Every row gives one point. Each copy is the shape, with its points in the same order, stretched, turned, moved and blurred by noise. Some copies are also mirrored. Which?

Shape:
[[-43 -17]
 [ 15   0]
 [ 17  13]
 [ 15   1]
 [ 11  21]
 [-56   5]
 [  9 -16]
 [  9   2]]
Copy 1:
[[ 46  40]
 [ -8 -25]
 [-18 -25]
 [ -8 -24]
 [-22 -15]
 [ 37  60]
 [  8 -20]
 [ -5 -19]]
Copy 1 is: mirrored
Copy 2:
[[ 58 -19]
 [-21  26]
 [-35  17]
 [-19  24]
 [-41   4]
 [ 45 -53]
 [  4  33]
 [-15  20]]
Copy 2 is: only turned
Copy 3, 8 rows:
[[-12  38]
 [ 15   3]
 [ 10 -10]
 [ 17   1]
 [  7 -17]
 [-27  22]
 [ 14  18]
 [  7   5]]
Copy 3 is: mirrored

Shape, 8 rows:
[[ 12 -32  -7]
 [ -2  -3 -35]
 [-35 -36 -32]
 [-28  23  35]
 [ -1  -7 -23]
 [ -9   7  24]
 [  8  30 -26]
 [  2  25  15]]
Copy 1 (8 x 3):
[[  2  27  39]
 [ 40   6   9]
 [ 39  59 -11]
 [-41 -16 -39]
 [ 24  10  11]
 [-29  -2  -6]
 [ 30 -36   6]
 [-17 -29  -3]]
Copy 1 is: mirrored
Copy 2, 8 rows:
[[ 18  22  19]
 [-25  47   0]
 [-34  19  25]
 [ 14 -58 -41]
 [-12  29  -2]
 [ 26 -38 -21]
 [-12  41 -30]
 [ 20 -17 -34]]
Copy 2 is: mirrored

Shape:
[[  3  24  10]
 [  0  25 -11]
 [ 15 -15  23]
 [ 24 -21   0]
 [  3 -10   6]
 [-18   7 -16]
 [ 30  22  27]
 [ -6   7  -2]]
Copy 1 (8 x 3):
[[ 37  -4  17]
 [ 29 -12  23]
 [ 14   1 -13]
 [  9 -22 -13]
 [  6   3   0]
 [ -3   6  21]
 [ 60 -21   0]
 [ 12   3  15]]
Copy 1 is: mirrored
Copy 2:
[[  9  24  -7]
 [ -5  22   5]
 [ 22  -7 -21]
 [ 16 -21  -2]
 [  1  -5  -9]
 [-18   9  -5]
 [ 36  21  -7]
 [ -6  13  -9]]
Copy 2 is: mirrored

Shape, 8 rows:
[[-23 -57   5 -13]
 [-31  -4 -16 -11]
 [ 16   5 -30   0]
 [  3   9   1  42]
 [  5  29 -33   7]
 [ 40   3   6  58]
 [ 34   4   9 -12]
 [ 14 -33 -27  -8]]
Copy 1, 8 rows:
[[ 49  22  -1  52]
 [ 40  -9 -33  -7]
 [-14 -17 -30   1]
 [  7 -27  16   2]
 [-12 -30 -42 -22]
 [-32 -28  48  22]
 [-35  23   0   6]
 [ -3  -3 -23  43]]
Copy 1 is: only turned
Copy 2:
[[-26  57  34  17]
 [ 15  10  24   0]
 [-18 -40   8  -5]
 [-14 -17   6 -40]
 [  6 -45   8 -19]
 [-39 -27  -9 -60]
 [ -9 -15 -31  -9]
 [-35  -2  24  15]]
Copy 2 is: only turned
Copy 3, 8 rows:
[[-34  19 -26 -11]
 [-11  11   2 -13]
 [-11 -22  14  16]
 [  9 -26 -18  -8]
 [  4 -21  23   3]
 [ 12 -51 -25  14]
 [  7 -15  -6  35]
 [-30 -16   1  17]]
Copy 3 is: only turned

Shape (10 x 4):
[[ 23   0  11  26]
 [ -8  -7 -10 -23]
 [-31  17  12  25]
 [-13   0   5 -30]
 [ 32 -34 -10 -29]
 [  5 -15  -3  20]
 [ -9 -15   5 -29]
 [ 10  16  18  18]
 [-32 -26 -25  -1]
 [-32 -32   4 -12]]
Copy 1, 10 rows:
[[ 28  19 -29   0]
 [ -9 -14  23 -19]
 [ -2  -8  -9  38]
 [  4 -23  32 -17]
 [ 22  -2   5 -60]
 [  3   5 -27  -2]
 [ 10 -27  22 -28]
 [ 29  11 -10  12]
 [-42 -23   0  -2]
 [ -8 -43   1 -14]]
Copy 1 is: only turned
Copy 2:
[[-31 -12  -4   0]
 [ 29   6   1  -8]
 [-20  23  50  -5]
 [ 25  19   0   4]
 [ 22 -17 -46 -14]
 [-15  -5   6 -20]
 [ 24  19  -8  -9]
 [-24   1  10  14]
 [ 22   6  29 -45]
 [ 15  31  11 -38]]
Copy 2 is: mirrored

Shape:
[[  6  11  21 -17   0  -5]
 [ 10   3 -16  -1  -5  14]
 [  5  -5  -5  12  10 -15]
 [-16 -15  -2  12   6  -8]
 [-10  10  30 -15  -3 -10]
 [-10 -16   1  15   9  19]
 [  0 -16 -28 -10   4 -12]
 [  9  12  43 -26  18  12]
 [-22   0 -11  10   8   1]
 [ 10  20  29 -14   8 -11]
 [  4  19  23 -21  20   7]
 [ -6 -20   2  -1  -4  24]]
Copy 1, 12 rows:
[[-31   1 -11   1 -10   1]
 [ -1 -16  18  13  15   1]
 [ 30 -13  -1  -5   5   3]
 [ 22 -15  13 -17   0 -11]
 [-38   6  -7 -15 -18  -7]
 [  8 -15  22  -6  14 -28]
 [ 25 -34   8   7  -2  14]
 [-60   7 -23  15 -18 -21]
 [ 16  -6  33 -10   3 -16]
 [-29   8 -21   2 -13   0]
 [-40   5  -6  18 -16 -13]
 [-16 -20  16   0   8 -22]]
Copy 1 is: only turned
Copy 2:
[[ -9  -2 -17 -14   5 -19]
 [ -3  -1  -1  16   9  27]
 [-11  13  14   5   3  -8]
 [  0   3  21   2  13  -3]
 [  0  -9 -12 -20   6 -26]
 [ -5   3  19 -12  13  15]
 [-12  -9   9  28  23  13]
 [-32 -14 -25 -48   6 -28]
 [  9 -16  19   9   2   9]
 [-14  -4 -21 -22  -6 -33]
 [-25 -26 -21 -27  -3 -22]
 [ -8   2   8  -8  25  23]]
Copy 2 is: only turned
Copy 3:
[[  2  -5   3 -20   8  -4]
 [  4  -1 -21   7   0  -5]
 [  7  10  -7  -6   6  20]
 [  3  11  12   6  -6  11]
 [ -7  -2  21 -18   8  -5]
 [  9  20  -1   2 -13  -4]
 [ 19 -16  -3  23  -2  11]
 [ 17   5   2 -41  11 -17]
 [  0  22   7   9   9   5]
 [  2   5   0 -35  21   3]
 [ 16  13  -4 -30  23 -10]
 [ 10  -2   2  10 -24 -17]]
Copy 3 is: mirrored

Shape (11 x 8):
[[ 20  22   2 -30 -17  19  18  11]
 [-25  -7  -1 -12  -3   1 -11   6]
 [  5 -48 -15  29  -1   8  25   9]
 [-13 -14  16   2 -26   3 -14   7]
 [-13   0   8 -21 -19  -5 -18  -7]
 [  5 -23  -3  42  -2   3  24 -15]
 [ 14  14 -10 -23 -11  17  -9  -9]
 [ 15  30 -12 -23 -21 -20  -3  11]
 [ 33   7   4 -23  -5 -22  -4   3]
 [ 10   3   4 -19  -1  -4  25   1]
 [ 18  16   5 -10   8   7   4  18]]
Copy 1, 11 rows:
[[-34 -24  -1   8 -36  -7  -7  31]
 [ -4  28  25  -4  18  -5  -5  11]
 [ 26   3  60  18  21 -16  15 -32]
 [-15  12  38   3  29   7  13  20]
 [-26  18  11 -14   7   6  14  22]
 [ -8  -4  33  12  11   1  10 -44]
 [-26 -19   3 -22 -11  -9   0  23]
 [  0  -7 -16 -15 -33  30  -3  25]
 [-10 -14 -27  -1 -21   9  20  20]
 [-22  -5  -6  11 -27 -10   5   3]
 [-18 -23 -12  19 -10 -10 -16  21]]
Copy 1 is: only turned
Copy 2:
[[ 46  13  13   2  18  -2 -15 -11]
 [ -4   3  11  10 -32  -7  -6 -12]
 [ -6  15  24   2  12 -35  32  29]
 [-13  18  39  15  -3 -15  -8 -31]
 [ -4  14  26   4 -23   9  -7 -35]
 [-24  30  35 -17   8 -17  17  29]
 [ 21  36  -1 -13  -9  19   1 -13]
 [ 28  -4   0 -31  21   0   7 -44]
 [ 14 -11   4 -26  27  29  24 -26]
 [ 26  -2  18  -3   8   3   6  -2]
 [ 14 -10 -11  -3  15   3  -4   2]]
Copy 2 is: only turned
Copy 3, 11 rows:
[[-16 -21 -14 -29  38   5  41  33]
 [-22  -1   2   6 -28 -13   3  -2]
 [ 44   9  39 -24 -14 -49 -44  -9]
 [-23  17   5  16   3 -30  -5   6]
 [-34   3 -10  17  -5   5   4  19]
 [ 38  34  -2 -27   0 -31 -36 -14]
 [-15  12  -7 -10  12  21  23  35]
 [-17 -25   0   2  39  46  22   8]
 [  8 -21  -9  22  41  20   5  17]
 [  5 -31 -19 -19  13  -2  10  11]
 [ 10  -8 -15  -2  27 -10  34   0]]
Copy 3 is: mirrored

Shape (14 x 8):
[[ 30   8 -28  38  23  -4  13 -15]
 [ 44   2 -40  25 -17   5  -1 -25]
 [ 27   1 -39  26  -5  41  12  -8]
 [  2 -14   1 -17 -38  17   9  11]
 [ 45  22 -22  10  14 -23   2   2]
 [-13  23 -24  26 -26   4 -12   1]
 [ 28  10 -28  18   9  10   8  10]
 [-17 -11   2 -18 -26  -4   5  -9]
 [-13  -4 -29 -17   4 -20 -31   8]
 [-21  -3  18 -14 -19   6 -19  -3]
 [ -5 -28   5  -6 -44  14  -3  15]
 [ -7 -29   8 -24 -29  26  31  -8]
 [ 11  27 -43  13 -13   3  12  -5]
 [  2  26   8 -20 -20  44   5 -27]]
Copy 1 (14 x 8):
[[ 13 -15  18 -36 -14   2  21  53]
 [  1   4  -5 -21 -38 -19  36  57]
 [ 22  -4   7  -1 -19 -12  53  48]
 [-15  -1 -19  19  -4  -2  38  -1]
 [-15 -24  24 -30 -28 -17  10  37]
 [ 11   1  10  24   8 -43  15  47]
 [  6 -22  19 -11 -13 -17  30  37]
 [ -7  -3 -25  14  -5  13  12  -2]
 [  6 -30 -13   5 -12 -35  -8   5]
 [  2   8 -14  13   5  -4   0 -15]
 [-14   3 -26  15   6 -12  37  -2]
 [ -6   1 -33  15  -7  42  42 -10]
 [  4 -14  12  17 -20 -24  25  55]
 [ 14  24   0  27 -25  14  19   3]]
Copy 1 is: only turned
Copy 2 (14 x 8):
[[-13 -13 -19 -28  -2  -2 -19  10]
 [-35   3 -18 -38 -33  11  -3  -1]
 [-17  16   2 -25 -43  -9  -5  32]
 [ -7  27  31   0 -19  -6  17 -14]
 [-18 -17   5 -43  14  27  -8  -4]
 [-38  -8  20   1 -29   0  26  10]
 [-13  -3  13 -31  -8   0  -6  19]
 [-10  21  11  21  -4  -8  18 -21]
 [-25  10   6  -9  21   2  47   8]
 [  5   4  16  18  -5  -5  33 -14]
 [ -7  26  26  -1 -23 -22  28 -28]
 [  7  43  19  22 -15 -21  -2 -16]
 [-41   5  13 -11 -16  15   4  20]
 [  5  12  18  22 -26  23   8  14]]
Copy 2 is: only turned
Copy 3, 14 rows:
[[ -2 -31  26 -37 -10  -6 -26  43]
 [  3 -16  29 -17 -33 -38 -34  27]
 [ 18 -20   6 -27 -35 -49  -9  36]
 [ 39   4   4  21 -17 -26  19 -16]
 [-18 -44  46  -9  19  -5 -29  22]
 [ 13 -28   1 -19 -24 -18 -11 -29]
 [ -2 -39  22 -14  -6 -21  -7  24]
 [ 27  22   9   3  -9  -8   8 -17]
 [-44  -7  17   8   3   5   1 -10]
 [ 22  26 -21  21  -3   5   5 -21]
 [ 40   2  -7  37 -35 -11  23 -23]
 [ 58  33   1   2 -17 -29  29   6]
 [  4 -33  32 -41  -9 -40 -17  -2]
 [ 43  38 -14 -21   6 -48 -12  10]]
Copy 3 is: only turned
Copy 4, 14 rows:
[[-14  11 -19 -22 -29  -3  22  52]
 [-17  18 -53 -27 -53 -12   9  14]
 [ -9  12 -60   0 -33  26   7  43]
 [ -3 -13 -39   4  13   7  -8 -28]
 [-42 -10  -6 -15 -26  -9   9  23]
 [ 29   3   0  -5 -17   0 -38  -3]
 [-23  -8 -28  -2 -19  14   3  40]
 [  9  -3 -10 -15   7   3  -3 -42]
 [-12   6   2 -41  -1  15 -45 -20]
 [  5   7  13   2  24  -2 -26 -39]
 [  2 -16 -43  -8  28  -5 -21 -28]
 [  6  -7 -46   0  16  25  21 -27]
 [  8   4 -17 -14 -49  16  -1  16]
 [  2  26   6  30 -22  17  15 -29]]
Copy 4 is: mirrored

Shape (12 x 9):
[[ 35  13 -13   6  -7  14   6  17 -27]
 [-21  -7  -3 -15  -7 -12  14  13  21]
 [-26  -7  -3 -30   0 -12  11   2 -18]
 [ 32  16 -15   9 -29  24   8  -1   3]
 [-24  27  17  -6  17 -13   0  -9  14]
 [ 26  15   2  26 -22   7  -4  22  -2]
 [ -5   1  10 -25   4   1   0  18  13]
 [ 19   0  28  12 -18  13  12  10 -49]
 [ 11   8  15  -6   4 -33 -14 -19  -6]
 [-17  30  11 -10 -13 -12  -3  13 -17]
 [ 10   2  17   0  -5  -6 -38 -21  -7]
 [-13   7  10  10  17 -18 -30 -19 -10]]
Copy 1 (12 x 9):
[[  4  -7 -43 -16  25  16 -27  15  33]
 [ 27   8  21  26 -25 -17  -7   2   0]
 [ 25  -7  10  40   8   5  -2  -1  10]
 [-14  -5 -10 -27   7   2 -27  30  27]
 [-16   0  13  30 -22  -5  28 -24   5]
 [ -5  -3 -34 -26   2 -23 -12  12  25]
 [ 24   3  12  18  -7  -1  -8 -28   8]
 [ 18 -44 -32 -18  24  -5  17  12  60]
 [-12 -39 -15   9   2  -5   8 -16 -22]
 [-13  -6 -19  31   2 -23   1 -14  23]
 [-15 -25  -6 -17  26 -10  21 -25 -19]
 [-16  -6 -11   3  17 -11  37 -19 -20]]
Copy 1 is: only turned
Copy 2:
[[ 14 -13   5   4  -7 -22  23   6 -20]
 [-24  15 -23  -9  -4   4 -10   4  12]
 [-12   8 -31  -1  -6  -1  14  -1  22]
 [ 16 -17  28  -4  -2  -5  -5  14 -22]
 [-11   3 -22  28 -19  -6 -16  13  27]
 [ -1  -4  21   5 -15 -26   2   2 -15]
 [-20 -11 -24   1  -7  -9   4  18   1]
 [ -1   2  32  18 -12 -21  37   8   9]
 [-13  -7  -9  27 -37   2   5 -13   4]
 [  0   4 -14   5 -32 -28   0   4  23]
 [-20 -30   0  20 -20  -5   4 -18  11]
 [-21 -10 -18  25 -17 -12  -3 -31  24]]
Copy 2 is: only turned
Copy 3 (12 x 9):
[[ 10  17 -21  39 -16  -4 -12  -4  34]
 [  1 -24  25 -17   1   4 -19 -28  -8]
 [-17 -28 -12 -25 -25   9 -38  -6   2]
 [ 10   9  -7  29  23  10   7 -28  44]
 [-10  -8  -7 -22 -28   3  22 -33 -12]
 [ 42   8  -1  27  -9  -7  14 -21  20]
 [-14 -28   5   5 -16  -6  -4 -21 -18]
 [ 21  15 -40  -6 -37 -37 -21  -6  42]
 [ -3 -16  -3 -13 -34  -5  31  15  23]
 [  7 -24 -16 -13 -42  13  -6 -31  12]
 [  3 -19 -25 -13 -21  -3  40  15   7]
 [ 11   1 -19 -28 -34   6  34  13 -12]]
Copy 3 is: only turned

Shape (15 x 9):
[[  2 -29  -2 -13 -19  18   4  -2   7]
 [ 12  16  -5  14  15   1  -9  18   3]
 [ -4   1  -8   8 -24   3 -11  -9  -5]
 [  2  14   6  -7 -31 -60   9   2  -9]
 [  8  -9 -11   6  29 -14 -12   0 -10]
 [ -4  13  12   2  -4  -4 -24  -8   4]
 [-13   9  10   2  -1   9   5 -14 -14]
 [ 12  -3   9   2 -36  -4 -12  -9 -40]
 [ 13  10   2   3   6  -4  10  15  -2]
 [ -1   4  -4  10  29  -7   3  -9   4]
 [ 15   9  -7 -14  18   2   0  -7   4]
 [ 14  10  -6  13  28  13  -1  -8   0]
 [-24   0   7  -3  11  17 -17  22   8]
 [  4 -14  -9   1  28  17 -19  16 -17]
 [ 15   4  15  13  21 -33  -5   7   5]]
Copy 1:
[[ 16  -3   0  -1   8  56  -3  -9  -5]
 [  0   7 -22   0  20 -26  -8   8  11]
 [  0  10  -7 -11 -20  23 -12   1   1]
 [-29   9 -36  17 -12   8 -15 -16  57]
 [-20   8 -15  10  21 -20   4  29  -6]
 [ -7  10   3   5  -8 -15 -24  -8  -9]
 [ -5 -12  22   1 -17   4  -4  -1   3]
 [-12   2   0 -30 -17  39 -19  -6  31]
 [  1  -4 -17   5  21  -4   1  -2  25]
 [ -8   6   1  19   7 -30  11  18  -8]
 [  5  13   4  29  15  -4  -4  14   6]
 [  4  13  10   5  15 -25  10  21  -7]
 [  0 -26 -13   5   9  -6 -25  -9 -19]
 [ -3 -15 -13  -5  27  -4  -4  25 -11]
 [-24  11 -25   8  31 -41   0  -7  12]]
Copy 1 is: only turned
Copy 2:
[[  5 -15   1 -12   5  19  -2 -12  -4]
 [-13   7 -13  -4 -12   1 -14  16  24]
 [ -5  11  14  -5  17   4  -5 -14   0]
 [-15   3 -14  31  39 -30   4   2 -19]
 [ 10   3   2  12 -16 -10 -11   5  32]
 [  5  22  -4  -6  -8  -9  -3  -4  -4]
 [-10  13  -2  -9  -1 -10   0 -27  -2]
 [  2  22  20  17  31  -3  25 -32  -2]
 [-15   0 -17   3  -4  -4  -3   9  10]
 [ -7   1  -4   0 -22 -14 -14   1  15]
 [  4  -1  -8 -11 -17  -9   5   5  12]
 [ -5   7   5 -12 -25  -4  -3  -1  20]
 [  1   5 -35 -18 -20   8 -35   1  19]
 [ 13   6  -7  -2 -24   8 -17   1  46]
 [ -7   8 -14  24 -14 -16  -5  17   7]]
Copy 2 is: mirrored
Copy 3:
[[ -7  -1   4   6  -7  27  19 -10  -2]
 [  0  -2   4 -29  -6 -15   5   3  11]
 [  6  -6 -10   2   7   2  15   4 -12]
 [ 22 -41 -25 -15  33  39 -17  19 -18]
 [-17  10  10 -22  15  -3  -6   6 -15]
 [ 17   2   6  -7  11   3   2  22 -16]
 [ 12  -4   7  19   9   3 -11   8 -10]
 [-10 -34 -17  17  16   8  14  21 -17]
 [ -1 -16   3 -17   0   4  -1  -1  12]
 [  0  10  20 -16  15  -4 -12  -4  -7]
 [ -1   6  17 -11  19  11   2   5   9]
 [-10   6  25 -14  10 -17   4  -6   8]
 [ 16  23   2  -6 -27   0 -10  14  -8]
 [-22  19   6 -10 -13 -12   1   9  -3]
 [ -3 -14  15 -36  14   4 -10   7 -11]]
Copy 3 is: mirrored
Copy 4 (15 x 9):
[[ -4  23  24  -6 -10   9   3   9  -6]
 [ 17 -10 -10  -8  17   1 -11 -13 -16]
 [-14  11   8  -1   1  18   5 -14  -3]
 [-29 -28  10  -7 -37   2   8 -26 -18]
 [ -6  -1  -8   0   9 -12 -25 -11 -22]
 [ -2   2 -10  -2  -3   5 -10  -8  10]
 [-11  -5   7  11  -2  21  -5   1  -3]
 [-35  12   4 -15 -12  37   9   1 -21]
 [  9 -14   6  -4   1   5  -4  -6 -22]
 [  6  -7  -4  15   5  -6 -26 -15 -13]
 [ 12   5  -8   9  -3  -5  -7  -4 -15]
 [ 18   4  -4  10  14   6 -20  -9 -17]
 [  5 -12   0  -2  19  -5 -10  13  11]
 [  1   9 -10  -3  31  -4 -20   9 -21]
 [  5 -18  -6  -6  -9  -6 -32 -16 -22]]
Copy 4 is: only turned

Shape:
[[  5 -17   5 -15   2  -5  10   9  12   8   4]
 [-16 -10   0  19  15  -9  19  19  11 -12  -5]
 [ -3   0  15  -4 -38  15  13  16  -8  19 -12]
 [  2  -2  -9 -10  11  20  -4  18 -10 -19  -3]
 [  4  -2  -1  13  15 -22 -18   4  11  -3  -8]
 [ -4  12   1  -8  10  17 -11  -3  -2  21  15]
 [-32  -3  -3   0   1 -11  -5  -2   1  -6  22]
 [ 20   3 -12  29   0  23  18  -7 -19   2  11]
 [  0  -5 -14  -8  15   7  -3   7   7   7  19]
 [-15  19  16 -19  24  -5  -6 -14   6  17   0]
 [  4  19 -13  -2   1  -9   2  -7   3   2   3]
 [ 27  -2   9  -1  17   8  -7   2  16  -2  12]
 [-22  -5  23  -1  10  -6 -15  19 -27 -14  29]
 [ -6  11  24  -7   5  15  13  32  11  15  32]
 [ -5   0  -6  -4   0  26  17  15  -2   5  -2]
 [ 14  -2   1 -10  27  20   5 -15   1 -20  14]
 [ -5  -8  -1  19  18  23   1  -8   8  -2   4]]
Copy 1, 17 rows:
[[  6  22   4   8   2  -3 -17 -10   5  -6  -1]
 [ -1   4  32  -2  -1  30 -24  -1   9   6  -1]
 [ -4  -5  16  33  32 -24 -17 -18   4   3  10]
 [ 11  21  16   0   5   0 -12  -5 -20  18  38]
 [  4   2  -8 -15 -14  11 -14  11  12  -5  13]
 [-12  20 -10  17 -13  -5  11  -7  -2  -2  13]
 [ -9   8  12  -7 -12   0  10 -34   8  24 -15]
 [ 12  14  21  15  31  14  28  19  15  21  -7]
 [ -2  28   7  12 -16  -2   2 -12   1   1   9]
 [-28  13 -25  -7 -23   6   4  -6 -20 -14   3]
 [ -2   3   8  -9  -8  -3  11   7  -6   1  -5]
 [ 17  23 -18  11 -13  12 -11  10  -7 -10  19]
 [  5   0  -1 -19  13  14  12 -60   8  12  27]
 [ -3   5  10  37  -8  20 -11 -35  -6 -22  11]
 [ -7  19  26  29   5  -1 -12  -2 -11  10  13]
 [ 10  36  -8  -5  -5  14  13   6 -28  17   8]
 [ -5  22   6  15  -6  18  -3  14   7  22  -5]]
Copy 1 is: only turned
Copy 2, 17 rows:
[[ 15  13 -18  -9  -4  10   6 -12   8   5  -3]
 [ 11  14 -12  15  -6  15 -19  -6   5  -2 -22]
 [-15  24  11  -1  10  34   0   0   9 -14  29]
 [ -1 -14 -12   7  -8   7  16  24  11  -3  -8]
 [  7 -11  -2   2   6   2  -5  -7 -16  26 -25]
 [ 19   7   9 -24  10 -14  15  27 -10   0  -3]
 [ 12   2   6 -11 -32  -9 -19   8  -8   2 -17]
 [ -2  16 -16  10  34 -15   6  29 -15 -35  21]
 [ 16   3 -16 -23   0  -7  10  19  -7   8 -16]
 [ 37  -3  18 -19  -2 -10   7   0  -8   5 -15]
 [  5 -16  -7 -17   9  -3  -5   3 -21  -7  -6]
 [ 15   0 -12 -12  21 -22  15   2  12  15   0]
 [ 23  -5  13   7 -36  -4 -23  27   7  26   6]
 [ 24  25  -4 -30   3   4 -13  25  29   8  11]
 [  3  15 -10  -1   7  13   9  18   8 -21   1]
 [ 20  -4 -15   4  -2 -36  19  10  13 -19   2]
 [ 10  20   3   2  15 -24  13  11   2 -18 -11]]
Copy 2 is: only turned
